Each row of a before or after table is a point. One or more steps were done to the points. Then noise was added and the rows were shuffled. The steps act on how far a point lies along the listed directions, d1 being the first. Write out the steps. A step turns or swaps two directions, mirrors them in a line or flattens them onto one, adds a multiple of one to another, or multiplies one. Angles are multiples of 10 degrees, from the lower direction toward the higher: turns from -170 to 170, lines from 10 to 170 but not 90. Use the fewest steps. Two steps may share a direction if one is a turn and the other turns, adds or multiplies; they go together, in the order done. Otherwise the lowest direction goes first.

Directions:
(1): -0.39 -0.23
(2): 0.23 -0.39
Before:
0.25 0.16
0.11 0.04
0.31 -0.41
0.39 -0.32
0.14 0.15
0.02 -0.04
-0.12 -0.05
0.06 0.27
-0.27 -0.23
-0.28 -0.07
0.19 -0.54
After (11 x 2):
-0.01 -0.44
0.24 0.14
-0.03 0.01
0.40 0.32
0.39 0.35
0.64 0.36
-0.62 -0.34
-0.26 -0.15
-0.72 -0.43
0.50 -0.08
0.33 -0.18
Steps: multiply d1 by 2.5; multiply d2 by 0.7

Directions:
(1): -0.38 -0.34 0.21
(2): -0.09 0.35 0.41
(3): -0.39 0.25 -0.30
Before (13 x 3):
0.07 -0.28 0.08
0.04 0.26 -0.03
0.12 -0.25 -0.23
0.11 0.10 0.19
-0.09 0.00 0.09
-0.56 -0.30 0.44
-0.25 -0.23 0.11
0.44 0.05 0.17
-0.12 -0.07 0.13
-0.18 -0.11 0.19
-0.27 -0.03 0.07
-0.34 0.63 0.23
0.26 0.36 0.11
After:
-0.15 -0.12 0.09
-0.23 -0.26 0.11
0.12 0.12 0.23
0.56 0.29 0.23
0.10 0.42 0.02
-0.33 -0.40 0.15
0.38 0.65 0.19
-0.40 -0.28 0.03
-0.99 -1.09 0.33
-0.44 0.54 0.30
0.21 -0.14 -0.26
0.02 -0.40 0.05
-0.42 -0.57 0.05
Steps: multiply d1 by 2; turn d1 and d2 by -20 degrees

Directions:
(1): -0.04 -0.26 -0.13 -0.11 -0.59 -0.41
(2): 0.42 0.39 0.45 0.10 -0.20 -0.16
(3): -0.05 0.51 -0.40 -0.15 -0.30 0.28
(4): -0.59 0.25 0.35 -0.22 0.02 -0.16
(5): 0.24 -0.12 0.11 -0.71 0.06 0.13
(6): -0.11 -0.24 0.32 0.12 -0.35 0.54
Before:
-0.12 -0.06 0.25 -0.35 0.29 0.47
-0.02 0.29 0.11 0.14 0.01 0.04
-0.34 0.15 0.09 -0.65 -0.57 0.22
-0.01 0.58 -0.04 -0.25 0.21 -0.20
-0.06 0.14 0.12 0.02 0.29 0.28
-0.70 0.24 0.21 -0.31 -0.25 0.18
0.02 0.37 0.25 0.48 0.44 0.12
0.04 -0.26 -0.32 -0.28 0.20 0.30
-0.70 -0.13 -0.08 -0.82 -0.29 0.07
0.16 -0.37 -0.25 -0.16 0.26 0.30
0.03 -0.46 -0.16 -0.10 0.32 0.02
-0.09 0.29 0.02 0.34 0.21 0.42
-0.66 0.18 -0.47 -0.91 -0.28 0.11
After, 13 rows:
0.36 -0.15 -0.22 -0.15 0.00 -0.35
0.24 -0.10 -0.23 -0.20 0.02 -0.47
0.16 0.08 0.12 -0.48 -0.31 -0.33
-0.45 0.60 0.27 -0.21 -0.19 -0.30
-0.51 0.49 -0.07 -0.03 -0.34 -0.80
-0.71 0.45 -0.24 -0.13 -0.20 -0.85
0.29 -0.20 -0.35 -0.04 0.04 -0.35
0.12 0.05 0.06 -0.39 -0.04 0.06
-0.38 0.46 0.23 0.11 -0.52 -0.43
0.14 -0.12 0.24 -0.53 0.19 0.46
-0.55 -0.14 -0.05 -0.36 -0.10 0.22
0.20 0.10 0.25 -0.42 0.20 0.16
-0.11 0.07 0.16 -0.13 0.03 0.21
Steps: turn d1 and d5 by -90 degrees; swap d2 and d6; flatten d3 and d4 onto the line at 70 degrees

Directions:
(1): 0.44 -0.04 0.30 -0.29 0.56 -0.33 0.08 0.07
(2): -0.17 0.31 -0.60 -0.43 0.13 -0.20 -0.16 0.24
(3): -0.39 0.34 0.20 0.37 0.05 -0.53 0.24 0.14
(4): -0.30 0.43 0.31 -0.22 0.28 0.55 0.12 -0.02
(5): -0.07 -0.27 -0.05 0.33 0.31 0.23 -0.15 0.67
Before, 8 rows:
-0.02 -0.01 -0.04 0.02 -0.16 0.34 -0.07 -0.16
-0.49 0.20 -0.06 0.13 -0.05 -0.19 -0.01 -0.16
0.25 0.19 0.22 -0.34 0.45 -0.31 0.15 -0.16
0.09 -0.23 0.41 0.18 -0.10 0.13 0.08 -0.10
0.31 -0.39 0.00 -0.01 -0.46 -0.58 -0.09 -0.44
-0.18 0.11 -0.18 0.28 -0.54 0.21 -0.04 -0.28
-0.20 -0.05 0.04 0.24 -0.29 0.21 -0.09 0.06
-0.12 0.27 0.19 -0.15 -0.07 -0.15 0.23 -0.22
After (8 x 8):
-0.29 -0.02 -0.15 0.09 -0.36 0.24 -0.07 0.02
-0.32 0.24 0.45 0.19 0.12 -0.40 0.20 -0.38
0.46 -0.43 -0.53 -0.16 -1.12 -1.19 -0.15 -0.97
0.24 -0.02 0.37 0.23 -0.42 0.00 0.16 -0.65
-0.25 0.62 0.24 -0.37 -0.25 -0.27 0.38 -0.64
-0.06 -0.20 0.29 0.36 -0.09 0.23 -0.06 0.16
-0.21 0.64 -0.28 -0.59 0.06 -0.28 0.10 -0.36
0.11 -0.03 0.14 -0.08 -0.08 0.46 -0.03 -0.29
Steps: swap d1 and d2; multiply d3 by 1.6; multiply d4 by 2; multiply d5 by 2.5

Directions:
(1): -0.49 -0.20 -0.17 0.11 -0.30 0.46 -0.20 -0.44 0.24
(2): 0.06 0.13 0.05 -0.07 -0.23 -0.40 -0.23 0.10 0.77
Before (9 x 9):
0.19 0.09 0.23 -0.13 0.05 0.03 -0.06 0.33 -0.24
0.20 -0.03 -0.06 -0.10 0.16 -0.11 0.22 0.18 -0.56
-0.22 -0.28 0.03 0.11 0.33 0.58 0.34 -0.28 -0.94
-0.27 -0.25 -0.05 -0.03 -0.16 0.88 -0.04 -0.43 -0.28
-0.04 -0.10 -0.09 0.18 0.27 0.63 0.28 -0.09 -0.91
0.07 -0.01 0.05 -0.03 0.10 0.30 0.36 0.10 -0.57
-0.50 -0.23 -0.11 0.13 -0.09 0.69 0.22 -0.50 -0.73
0.12 0.15 0.05 -0.12 0.17 -0.17 0.26 0.25 -0.18
0.01 0.01 -0.18 0.09 -0.13 -0.06 -0.26 -0.30 0.64
After (9 x 9):
0.13 0.15 0.05 -0.12 0.18 -0.18 0.27 0.27 -0.20
0.17 0.04 0.08 -0.05 0.17 0.20 0.39 0.19 -0.62
-0.02 -0.19 0.09 0.06 0.45 0.40 0.42 -0.08 -1.03
-0.07 -0.02 -0.21 0.12 -0.20 0.02 -0.31 -0.38 0.69
0.20 0.11 0.24 -0.12 0.07 0.02 -0.05 0.35 -0.24
0.26 0.00 -0.03 -0.13 0.21 -0.18 0.24 0.25 -0.60
-0.35 -0.18 -0.05 0.09 0.01 0.54 0.28 -0.36 -0.81
-0.16 -0.23 -0.01 -0.05 -0.09 0.79 0.01 -0.34 -0.33
0.15 -0.02 -0.02 0.14 0.39 0.47 0.36 0.07 -1.00
Steps: add 0.3 times d2 to d1

Directions:
(1): 0.81 0.48 -0.05 -0.04 -0.27 -0.10 -0.07 -0.18 -0.20 -0.06 0.21
(2): -0.08 0.20 -0.07 -0.21 0.25 0.09 0.19 -0.29 -0.33 -0.67 -0.52
Before (13 x 11):
-0.63 -0.36 0.15 0.29 -0.15 -0.05 -0.02 0.24 0.64 0.89 0.64
-0.08 -0.07 -0.17 0.01 -0.09 0.00 0.00 -0.11 0.06 -0.14 -0.28
0.54 0.17 -0.02 -0.07 0.08 0.19 -0.26 -0.19 -0.22 -0.13 -0.08
-1.09 -0.71 -0.16 -0.38 0.52 0.41 0.10 -0.03 -0.20 -0.34 -0.57
0.27 -0.06 -0.02 -0.05 -0.23 -0.16 -0.27 0.06 0.19 0.20 0.39
0.44 0.18 -0.21 -0.41 0.21 0.05 -0.08 -0.49 -0.70 -0.60 -0.24
-0.21 -0.27 0.01 -0.10 0.17 -0.19 -0.04 0.00 -0.27 -0.50 -0.46
0.42 0.26 0.03 -0.23 -0.05 0.05 0.07 -0.32 -0.54 -0.49 -0.58
0.58 0.12 -0.15 0.26 -0.44 -0.33 -0.29 0.41 0.43 0.88 0.78
-0.42 -0.69 -0.04 0.47 0.49 0.30 -0.20 0.28 0.57 0.59 0.07
0.14 -0.02 -0.08 -0.03 -0.02 -0.06 0.09 0.08 0.17 0.04 0.23
1.03 0.88 -0.18 -0.08 -0.14 -0.41 0.16 -0.49 -0.48 -0.54 -0.26
0.26 0.07 0.19 0.06 0.00 -0.01 -0.08 -0.09 -0.01 0.06 0.06
After, 13 rows:
0.06 -0.08 -0.11 -0.07 0.02 -0.08 0.16 0.07 0.16 0.11 0.15
0.13 0.16 0.03 -0.27 0.10 0.05 0.04 -0.31 -0.44 -0.49 -0.69
-0.08 -0.23 -0.09 0.22 -0.21 -0.22 -0.23 0.50 0.55 0.84 0.54
-0.20 -0.12 0.13 0.29 -0.31 -0.10 -0.06 0.25 0.59 0.90 0.79
0.17 0.03 -0.23 -0.40 0.33 0.08 -0.05 -0.41 -0.67 -0.64 -0.43
0.10 -0.05 -0.02 -0.06 0.03 -0.26 -0.09 -0.06 -0.28 -0.50 -0.29
0.18 -0.38 -0.13 0.46 0.29 0.26 -0.27 0.17 0.45 0.64 0.30
-0.05 -0.04 -0.21 0.02 -0.16 -0.03 -0.05 -0.14 0.01 -0.14 -0.27
0.10 -0.06 0.17 0.14 0.04 0.05 -0.10 -0.01 0.04 0.05 0.04
0.08 -0.06 -0.21 -0.36 0.14 0.20 -0.07 -0.22 -0.36 -0.22 -0.13
-0.06 -0.20 -0.03 -0.05 -0.06 -0.13 -0.21 0.15 0.24 0.15 0.26
0.15 -0.03 0.03 -0.08 0.19 0.29 -0.20 -0.09 -0.16 -0.15 -0.23
0.08 0.37 -0.11 -0.07 0.19 -0.31 0.26 -0.34 -0.30 -0.60 -0.64
Steps: flatten d1 and d2 onto the line at 80 degrees

Directions:
(1): 0.27 -0.06 -0.31 0.15 0.32 0.05 -0.17 -0.14 -0.66 0.44 0.03 0.34 -0.56 0.00
(2): -0.08 0.52 0.07 0.05 0.55 0.67 0.24 -0.41 -0.12 -0.28 0.04 -0.05 0.18 0.16
(3): 0.36 0.58 -0.08 0.02 -0.05 -0.12 -0.34 -0.21 0.28 0.38 -0.56 0.14 0.31 -0.33
(4): 0.55 -0.10 -0.07 -0.60 0.22 -0.04 -0.45 -0.06 0.00 -0.16 0.59 0.00 0.32 -0.03
(5): -0.02 -0.06 0.33 0.43 -0.24 0.27 -0.75 -0.28 0.09 -0.26 0.11 -0.30 -0.37 -0.15
Before:
-0.03 0.20 -0.16 0.28 -0.28 -0.29 0.09 -0.06 -0.07 0.48 -0.80 0.40 -0.15 -0.24
0.14 0.08 0.14 0.01 -0.05 0.05 -0.40 -0.02 -0.23 0.28 0.21 0.05 -0.16 -0.10
-0.46 0.01 0.45 0.54 -0.54 -0.06 0.28 -0.06 0.19 -0.32 -0.43 -0.27 -0.08 -0.28
0.07 -0.33 -0.06 -0.68 0.39 -0.09 0.92 0.21 0.25 -0.61 0.74 -0.36 0.46 0.55
0.23 0.15 -0.10 -0.39 -0.01 -0.19 -0.08 0.05 0.29 -0.10 -0.05 0.24 0.38 -0.10
0.50 -0.03 -0.54 0.05 0.02 -0.32 -0.61 -0.07 -0.66 0.44 0.28 0.31 -0.61 -0.31
0.32 -0.13 -0.29 -0.55 0.31 0.01 -0.08 -0.06 -0.18 -0.19 0.48 0.03 0.31 0.11
0.16 -0.16 -0.37 -0.53 -0.30 -0.75 -0.05 0.36 0.28 0.34 0.42 0.51 0.25 -0.08
-0.10 -0.55 0.09 -0.44 0.20 0.25 0.31 0.24 -0.09 -0.05 0.52 0.07 0.24 0.27
-0.09 0.16 0.22 0.33 -0.45 -0.35 -0.38 0.05 0.41 0.12 -0.62 -0.12 0.24 -0.44
After:
-0.18 0.51 0.14 0.52 -0.12 0.11 0.33 -0.31 -0.12 0.05 -0.65 0.12 0.01 -0.38
0.10 -0.15 0.23 -0.33 -0.23 0.03 -0.12 0.09 0.45 -0.01 0.09 -0.12 0.60 -0.08
-0.37 -0.12 -0.16 0.43 0.02 0.11 0.34 -0.02 -0.49 0.01 -0.23 0.32 -0.48 0.23
-0.06 -0.05 -0.14 0.50 0.17 -0.12 -0.04 0.05 -0.51 0.53 -0.44 0.25 -0.32 -0.18
0.36 -0.14 -0.17 -0.18 0.04 -0.23 -0.31 0.04 -0.10 0.05 0.00 0.47 -0.14 -0.06
-0.37 -0.71 -0.21 -0.06 -0.41 -0.28 0.23 0.41 -0.30 -0.33 0.79 -0.28 -0.48 0.11
-0.10 -0.22 0.16 -0.14 -0.08 -0.03 0.00 0.27 -0.19 0.13 0.34 -0.09 -0.11 0.04
0.01 -0.25 -0.20 0.07 -0.58 -0.62 -0.38 0.22 0.25 0.37 0.20 0.38 -0.22 -0.13
0.69 0.44 0.11 -0.43 -0.06 -0.28 -0.31 -0.20 0.90 -0.15 -0.12 -0.43 0.73 -0.16
0.33 -0.23 -0.12 -0.46 -0.08 -0.18 -0.34 0.03 0.13 -0.22 0.39 -0.12 0.24 -0.06
Steps: turn d1 and d3 by -100 degrees; turn d2 and d4 by 30 degrees; multiply d5 by 0

Directions:
(1): -0.14 -0.60 0.31 -0.04 -0.42 0.33 0.21 0.39 -0.29 0.15 0.48 0.50 0.22 -0.12 0.18 -0.01 0.41 -0.08
(2): -0.12 0.44 -0.10 -0.29 -0.31 0.46 0.59 -0.09 0.16 0.25 -0.44 -0.01 -0.07 -0.10 0.34 -0.03 0.01 -0.66
(3): -0.16 0.42 0.06 0.08 -0.60 0.06 -0.14 -0.53 -0.68 0.39 0.18 -0.04 -0.37 0.06 -0.17 -0.10 0.02 0.34
Before:
-0.05 -0.04 -0.04 -0.12 -0.17 0.25 0.56 0.18 -0.07 0.54 -0.14 0.37 -0.01 -0.16 0.21 -0.34 0.06 -0.04
-0.26 0.13 0.09 -0.19 -0.74 0.50 0.46 0.02 -0.38 0.38 0.17 0.03 -0.29 -0.07 -0.10 -0.07 0.13 -0.13
-0.01 -0.42 0.05 0.08 0.09 -0.42 -0.37 -0.06 -0.20 -0.18 0.56 -0.02 -0.09 -0.11 -0.26 -0.08 -0.05 0.32
0.06 -0.17 0.03 0.08 0.03 -0.13 0.11 0.07 0.09 -0.17 0.09 0.10 0.19 -0.01 -0.18 -0.08 0.16 0.04
-0.05 -0.18 0.35 0.00 -0.63 0.27 -0.04 -0.14 -0.54 0.07 0.26 0.40 0.11 -0.24 -0.14 -0.12 0.18 0.02
0.08 0.04 -0.28 0.06 0.18 -0.24 -0.26 0.07 0.17 -0.32 -0.35 -0.22 0.02 -0.17 -0.20 0.06 -0.30 0.10
-0.15 0.20 0.09 -0.18 -0.42 0.29 0.22 -0.34 -0.56 0.30 0.05 0.18 -0.21 -0.01 0.30 -0.20 -0.03 -0.08
-0.13 0.25 -0.06 -0.16 -0.57 0.21 0.12 0.00 -0.31 0.17 -0.09 0.04 -0.07 0.03 -0.08 0.07 0.14 -0.29
-0.19 0.29 -0.04 -0.15 -0.56 0.36 0.28 -0.25 -0.30 0.30 -0.15 0.10 -0.11 -0.19 0.21 -0.19 0.24 -0.37
-0.27 0.35 0.07 -0.14 -0.49 0.12 0.35 -0.24 -0.19 0.33 0.10 0.21 -0.37 0.08 0.15 -0.20 -0.15 -0.15
-0.08 0.56 0.03 0.02 -0.42 0.33 0.31 -0.34 -0.35 0.45 -0.19 -0.10 -0.38 0.07 -0.06 -0.04 -0.13 0.14
0.11 -0.36 -0.17 -0.14 0.44 0.03 0.16 0.68 0.71 -0.31 -0.01 0.02 0.43 -0.10 0.57 0.08 -0.13 -0.15
0.24 -1.55 0.09 0.17 0.66 -0.51 -0.81 0.79 0.18 -0.53 0.91 0.53 0.66 0.02 -0.45 0.08 0.28 0.87
0.04 0.90 -0.23 -0.24 -0.10 -0.08 -0.05 -0.74 -0.16 0.19 -0.38 -0.51 -0.12 0.10 0.12 -0.02 -0.40 0.04
After (14 x 18):
0.06 0.44 -0.31 -0.24 0.15 -0.22 0.02 -0.40 0.22 -0.08 -0.29 -0.36 -0.33 -0.09 -0.05 -0.11 -0.38 -0.34
-0.21 0.16 0.08 -0.59 -0.64 0.70 0.83 0.04 -0.08 0.39 -0.18 0.19 0.38 -0.22 0.72 -0.01 0.25 -0.80
0.00 -0.76 0.24 0.20 0.17 -0.37 -0.47 0.40 -0.26 -0.34 0.77 -0.02 0.03 0.11 -0.62 0.08 0.01 0.84
-0.16 0.32 -0.23 -0.31 -0.48 0.47 0.47 0.09 0.09 0.17 -0.55 -0.03 -0.02 -0.31 0.24 0.01 -0.10 -0.61
-0.11 -0.49 0.23 0.12 0.04 -0.31 -0.15 0.27 -0.09 -0.05 0.57 0.33 0.01 0.08 -0.05 -0.09 -0.12 0.25
0.10 -0.57 0.16 0.06 0.21 -0.18 -0.41 0.08 -0.38 -0.19 0.51 0.25 0.12 0.10 -0.02 -0.09 -0.05 0.46
0.31 0.94 -0.75 -0.04 0.75 -0.65 -0.56 -0.75 0.59 -0.23 -0.78 -0.74 -0.31 0.23 -0.56 0.04 -0.71 0.33
0.07 -0.44 0.01 0.10 -0.11 -0.23 -0.43 0.31 -0.23 -0.25 0.36 0.14 0.14 0.12 -0.31 0.15 0.18 0.22
0.17 -0.64 0.10 0.27 0.38 -0.46 -0.30 0.34 -0.21 0.14 0.44 0.37 0.06 0.00 -0.28 -0.23 0.06 0.88
0.01 0.02 -0.16 0.03 -0.02 -0.13 -0.18 0.14 0.05 -0.01 0.25 -0.09 0.06 -0.03 0.24 0.00 -0.13 0.40
0.27 -0.37 0.21 0.34 0.30 -0.55 -0.80 -0.16 -0.18 -0.57 0.27 0.03 0.13 -0.11 -0.65 0.00 -0.25 0.70
0.03 0.06 -0.07 0.08 0.05 -0.24 0.01 -0.15 0.06 -0.14 -0.04 -0.04 0.06 0.06 -0.21 -0.08 0.03 0.11
-0.01 -0.29 0.21 0.06 -0.10 0.24 0.24 0.29 -0.16 0.15 0.17 0.24 0.03 -0.01 -0.05 0.04 0.08 0.13
0.00 -0.72 0.16 0.22 0.03 -0.27 -0.55 0.25 -0.32 -0.23 0.60 0.30 0.27 -0.08 -0.19 -0.16 0.36 0.41
Steps: turn d1 and d2 by -110 degrees; multiply d2 by 2; multiply d3 by 0

Directions:
(1): 0.06 -0.06 0.14 0.21 -0.52 0.17 -0.26 0.82 -0.06 0.43 0.27 0.18 -0.28 0.07 -0.04 0.33 0.10 -0.07 -0.39 0.51
(2): -0.60 -0.13 0.06 -0.19 -0.20 0.07 -0.29 -0.14 -0.30 -0.33 -0.37 0.06 0.21 0.79 -0.36 0.05 0.33 0.29 0.02 0.34
(3): -0.38 0.29 -0.52 0.19 -0.17 -0.45 0.03 -0.23 0.02 0.24 0.19 0.41 -0.64 0.28 0.19 -0.46 -0.32 0.30 -0.10 0.00
(4): -0.36 -0.36 -0.40 -0.12 -0.50 -0.05 0.19 0.04 0.29 0.36 0.23 -0.03 0.33 0.11 0.36 0.51 0.22 0.07 0.50 -0.47
(5): -0.22 -0.39 0.30 0.56 0.30 -0.52 0.36 -0.02 -0.04 -0.30 0.24 -0.24 -0.52 -0.10 -0.24 0.47 0.31 0.23 0.05 -0.01
(6): -0.47 0.14 0.22 0.04 -0.27 -0.25 -0.47 0.19 0.00 -0.41 -0.11 0.41 0.25 -0.86 0.06 0.04 -0.17 0.36 0.13 -0.05
Before, 11 rows:
0.41 0.43 0.54 -0.11 0.55 0.18 -0.11 -0.10 -0.21 -0.60 -0.45 -0.24 0.22 -0.08 -0.30 -0.50 -0.06 -0.11 -0.52 0.37
-0.20 -0.12 -0.14 0.11 -0.11 -0.20 -0.05 0.10 0.07 0.21 0.10 0.18 -0.20 0.05 0.14 0.13 0.04 -0.01 0.22 -0.10
-0.63 -0.17 -0.16 -0.02 -0.30 -0.25 -0.23 -0.25 -0.24 -0.08 -0.18 0.12 0.04 0.80 -0.40 0.13 0.30 0.53 0.09 0.27
-0.12 -0.08 0.06 -0.02 -0.15 -0.11 0.02 -0.10 0.04 -0.05 0.04 0.02 0.04 -0.44 0.09 -0.13 0.04 0.13 0.24 -0.11
-0.45 -0.07 -0.11 0.07 -0.19 -0.19 -0.11 -0.01 -0.07 -0.13 -0.24 0.08 -0.08 0.12 -0.12 0.02 0.16 0.38 0.21 -0.07
-0.13 -0.09 -0.13 0.02 0.15 -0.05 0.25 -0.18 0.01 -0.04 0.02 -0.14 0.09 -0.12 0.20 0.11 0.01 -0.12 0.25 -0.26
0.08 0.15 -0.09 -0.36 -0.17 0.40 -0.24 0.07 0.16 -0.06 -0.24 0.07 0.64 -0.36 0.18 -0.01 0.10 -0.11 0.17 -0.10
0.06 0.33 -0.19 -0.30 0.15 0.06 -0.09 -0.13 -0.01 -0.12 -0.18 0.06 0.24 -0.06 0.11 -0.19 -0.06 0.00 -0.04 -0.14
0.08 -0.07 0.09 -0.26 0.00 0.24 0.06 -0.01 0.08 -0.10 -0.15 -0.21 0.53 -0.32 0.01 0.23 0.20 -0.09 0.16 -0.12
-0.38 0.02 -0.05 0.05 0.10 -0.15 0.00 -0.09 -0.18 0.01 0.10 0.24 -0.10 -0.36 0.10 -0.08 -0.14 0.39 0.01 -0.18
-0.07 0.02 0.08 0.16 -0.40 -0.09 -0.40 0.64 -0.19 0.16 0.19 0.30 -0.24 0.20 0.00 0.01 -0.05 0.18 -0.42 0.57
After:
0.38 -0.22 0.21 -0.09 0.04 0.33 0.07 0.32 0.33 -0.03 0.04 -0.31 0.64 -0.93 0.21 0.67 0.35 -0.28 0.38 -0.30
0.06 0.16 -0.01 0.45 -0.15 -0.34 -0.17 0.48 -0.19 0.27 0.37 0.26 -0.76 0.31 -0.03 -0.20 -0.24 0.17 -0.63 0.64
0.27 -0.42 0.47 -0.37 0.03 0.45 0.10 0.21 0.16 -0.20 -0.19 -0.57 1.03 -0.61 -0.06 0.81 0.48 -0.30 0.42 -0.26
-0.59 -0.14 -0.32 0.29 -0.32 -0.48 0.06 0.03 0.12 0.12 -0.02 0.12 -0.38 0.04 0.06 0.15 0.13 0.50 0.26 -0.17
-0.61 0.14 -0.32 0.02 -0.16 -0.20 -0.12 -0.07 -0.20 0.19 0.11 0.46 -0.26 -0.12 0.15 -0.26 -0.23 0.50 -0.04 -0.09
-0.60 -0.34 -0.30 0.61 -0.14 -0.90 0.32 -0.21 0.03 0.15 0.43 0.08 -0.65 0.30 -0.13 0.34 0.18 0.62 0.24 -0.10
0.19 0.26 -0.03 0.03 0.31 -0.16 0.03 -0.08 0.01 -0.17 0.04 0.01 -0.08 -0.38 0.11 -0.14 -0.18 0.00 -0.13 -0.15
-0.49 -0.17 -0.49 0.00 -0.41 -0.25 -0.07 -0.03 0.18 0.47 0.14 0.30 -0.19 0.34 0.37 0.14 0.01 0.14 0.38 -0.25
-0.33 -0.18 -0.27 -0.24 -0.14 0.09 0.13 -0.18 0.05 -0.02 0.00 -0.07 0.43 0.02 0.30 0.25 0.08 -0.04 0.49 -0.38
-0.28 -0.05 -0.11 -0.14 -0.37 -0.03 -0.11 -0.05 0.10 0.01 -0.05 0.06 0.23 -0.25 0.15 -0.09 0.07 0.17 0.30 -0.06
1.26 0.69 1.48 0.19 1.50 0.26 -0.31 0.05 -0.56 -1.29 -0.75 -0.52 0.00 -0.64 -0.87 -0.85 -0.21 -0.36 -1.12 0.95
Steps: turn d1 and d6 by -20 degrees; swap d2 and d5; multiply d3 by 2.5; multiply d4 by 2.5
